Rows are points. To make a cloud, some directions were put in groups of two or more. Within a group, all points are equally far from the middle, so they leave a hole (a ring in 2 directions, a hollow ball in 3). The other directions are filled evenly. Then the cloud was stretched, turned, moved and blurred a little. How many holes are there, and how many directions does each take, smallest first?

Cloud (15 x 2):
[[-0.17 -0.27]
 [-0.59 -0.59]
 [-0.12 -0.74]
 [-0.17 -0.25]
 [-0.39 -0.54]
 [-0.24  0.44]
 [ 0.67 -0.46]
 [-0.47 -0.32]
 [ 0.04  0.03]
 [-0.23 -0.62]
 [-0.14 -0.56]
 [-0.26 -0.23]
 [-0.73 -0.09]
 [-0.26 -0.18]
 [-0.33 -0.98]]
Holes: 0

Cloud (19 x 3):
[[-0.62 -0.20 -0.53]
 [-0.81  0.10 -0.44]
 [ 0.36  0.46 -0.28]
 [ 0.07  0.27 -0.70]
 [-0.33  0.10  0.67]
 [-0.44  0.37 -0.62]
 [-0.71 -0.32 -0.30]
 [-0.68 -0.02  0.50]
 [-0.52  0.57 -0.16]
 [-0.33  0.64 -0.17]
 [-0.62 -0.26  0.39]
 [-0.64  0.15  0.56]
 [ 0.35  0.41 -0.41]
 [-0.46  0.50  0.38]
 [ 0.08 -0.38  0.05]
 [ 0.05  0.64 -0.24]
 [-0.65  0.05 -0.60]
 [ 0.28  0.25  0.45]
 [ 0.51  0.22  0.06]]
Holes: 1 (3)

Cloud:
[[-0.80  0.09 -0.05]
 [-0.23 -0.80  0.14]
 [-0.95 -0.78 -0.06]
 [-0.34 -0.49 -0.12]
 [-0.90  0.05 -0.08]
 [-1.03 -0.20  0.31]
 [-0.34  0.26 -0.42]
 [-0.89  0.16  0.04]
 [-0.10 -0.07  0.65]
 [-0.18 -0.59  0.02]
 [ 0.36 -0.06 -0.45]
 [ 0.21 -0.57  0.17]
 [-0.87 -0.40  0.10]
 [ 0.02 -0.05  0.43]
 [ 0.28  0.34 -0.05]
 [ 0.21 -0.41 -0.62]
 [ 0.17  0.52  0.19]
 [ 0.27  0.48  0.06]
 [ 0.21  0.31  0.92]
 [-0.29  0.38 -0.01]
 [-0.28  0.23  0.54]
 [-0.23  0.18 -0.58]]
Holes: 0

Cloud:
[[ 0.78  0.27  0.38 -0.53]
 [-0.63 -0.56 -0.07 -0.09]
 [-0.41 -0.60  0.15 -0.46]
 [ 0.98  0.27 -0.06  0.07]
 [ 0.03  0.85 -0.35 -0.22]
 [ 0.38  0.24  0.80 -0.29]
 [ 0.44 -0.05 -0.65  0.16]
 [ 0.09  0.01 -0.33  0.63]
 [ 0.69  0.57 -0.42 -0.23]
 [ 0.35 -0.11 -0.05  0.62]
 [ 0.16 -0.22 -0.65  0.26]
 [ 0.35  0.08  0.48  0.47]
 [ 0.34  0.06  0.68 -0.61]
 [ 0.30  0.57 -0.59  0.25]
 [ 0.81 -0.36  0.08  0.06]
 [ 0.75  0.77 -0.04 -0.03]
 [-0.42  0.41 -0.13 -0.55]
 [ 0.18 -0.41 -0.09  0.55]
 [ 0.92  0.03  0.23  0.15]
 [-0.34  0.64  0.39 -0.12]
 [ 0.28 -0.03 -0.46 -0.57]
 [-0.53 -0.33  0.03  0.42]
 [-0.55 -0.03  0.15 -0.60]
 [ 0.08 -0.05  0.35 -0.82]
 [-0.41 -0.54 -0.37 -0.11]
 [-0.61 -0.48  0.02  0.23]
 [ 0.46  0.48 -0.64  0.12]
 [ 0.33  0.59 -0.38  0.44]]
Holes: 1 (4)

Cloud (57 x 6):
[[-0.25  0.06  1.12  0.18 -0.02 -0.42]
 [-1.08 -0.29  0.68 -0.47  0.42 -0.09]
 [-0.15 -0.43 -0.47  0.31 -0.13 -0.63]
 [ 0.13 -0.14  0.08  0.24 -0.49  0.60]
 [-0.02  0.05 -0.86  0.73 -0.42 -0.26]
 [-0.24 -0.55  0.34  0.28 -0.92 -0.88]
 [-0.64 -0.29  0.93 -0.36 -0.50 -0.26]
 [-0.23 -0.41  0.14  0.32 -0.94 -1.12]
 [-0.14 -0.54 -0.29 -0.22 -0.62  0.64]
 [-0.18 -0.32 -0.05  0.42  0.34 -0.34]
 [-0.33 -0.41  0.25  0.47  0.03 -0.48]
 [-0.16 -0.77  0.69 -0.02 -0.39 -0.25]
 [-0.69 -0.70  0.84  0.27 -0.19  0.25]
 [-0.54  0.10 -0.78 -0.09 -0.02  0.00]
 [ 0.14  0.41 -0.44  0.69 -0.45 -0.38]
 [-0.47  0.31  0.42 -0.03 -0.46 -0.73]
 [-0.75 -0.55  0.19 -0.39  0.43  0.02]
 [-0.04  0.22 -0.55 -0.21  0.56 -0.46]
 [ 0.31 -0.31  0.74  0.03 -0.24  0.27]
 [ 0.24  0.40 -0.16  0.14  0.38 -0.13]
 [-0.58 -0.03  0.23 -0.13 -0.09  0.53]
 [-0.75 -0.55  0.41 -0.15  0.46 -0.32]
 [-0.55 -0.26 -0.41  0.94  0.03 -0.39]
 [ 0.58  0.34  0.16  0.16 -0.27  0.05]
 [ 0.53  0.21  0.02  0.05  0.27 -0.40]
 [ 0.42 -0.60  0.37  0.02 -0.30 -0.92]
 [ 0.40 -0.57 -0.38  1.03 -0.29 -0.12]
 [ 0.40 -0.04  0.23 -0.37 -0.38  0.54]
 [-0.45 -0.33 -0.06  0.29 -0.37 -0.09]
 [ 0.16 -0.57  0.22  0.66 -0.17 -0.53]
 [ 0.17  0.33  0.15 -0.11  0.31  0.38]
 [-0.12 -0.64  0.04  0.44 -0.43  0.76]
 [ 0.31 -0.04  0.14  0.23 -0.36  0.10]
 [ 0.24 -0.46  0.47  0.41  0.39 -0.49]
 [-0.92 -0.64  0.49  0.24  0.45 -0.01]
 [-0.65 -0.25 -0.35 -0.14  0.42 -0.17]
 [ 0.44  0.01  0.06  0.23 -0.58  0.20]
 [-0.33 -0.62 -0.67 -0.06 -0.15  0.79]
 [ 0.09  0.13  0.20  0.47 -0.29 -0.34]
 [ 0.38  0.11  0.59 -0.58 -0.14  0.55]
 [ 0.26 -0.15 -0.40  0.32 -0.90 -0.04]
 [ 0.15  0.26 -0.42 -0.32 -0.32 -0.37]
 [ 0.15 -0.10 -0.30  0.11 -0.37  0.38]
 [-0.29 -0.19 -0.68  0.53 -0.01 -0.17]
 [-0.27 -0.92 -0.30 -0.08 -0.34 -0.02]
 [ 0.30 -0.66  0.51 -0.57 -0.39 -0.49]
 [-0.17  0.03  0.11 -0.09 -0.26  0.07]
 [-0.11 -0.61  0.64 -0.21  0.00  0.40]
 [-0.65 -0.21 -0.31  0.24 -0.32  0.87]
 [ 0.08 -0.36 -0.74  0.24  0.20  0.06]
 [-0.61 -0.81  0.24 -0.04 -1.03 -0.30]
 [-0.59 -0.35  0.99 -0.45  0.11 -0.09]
 [-0.46  0.12 -0.04 -0.31 -0.98 -0.10]
 [-0.52  0.03  0.41 -0.37  0.49 -0.35]
 [ 0.40  0.09  0.54 -0.11  0.02  0.22]
 [-0.32 -0.80 -0.65  0.14 -0.52  0.72]
 [ 0.72 -0.03 -0.33  0.70 -0.56 -0.36]]
Holes: 0
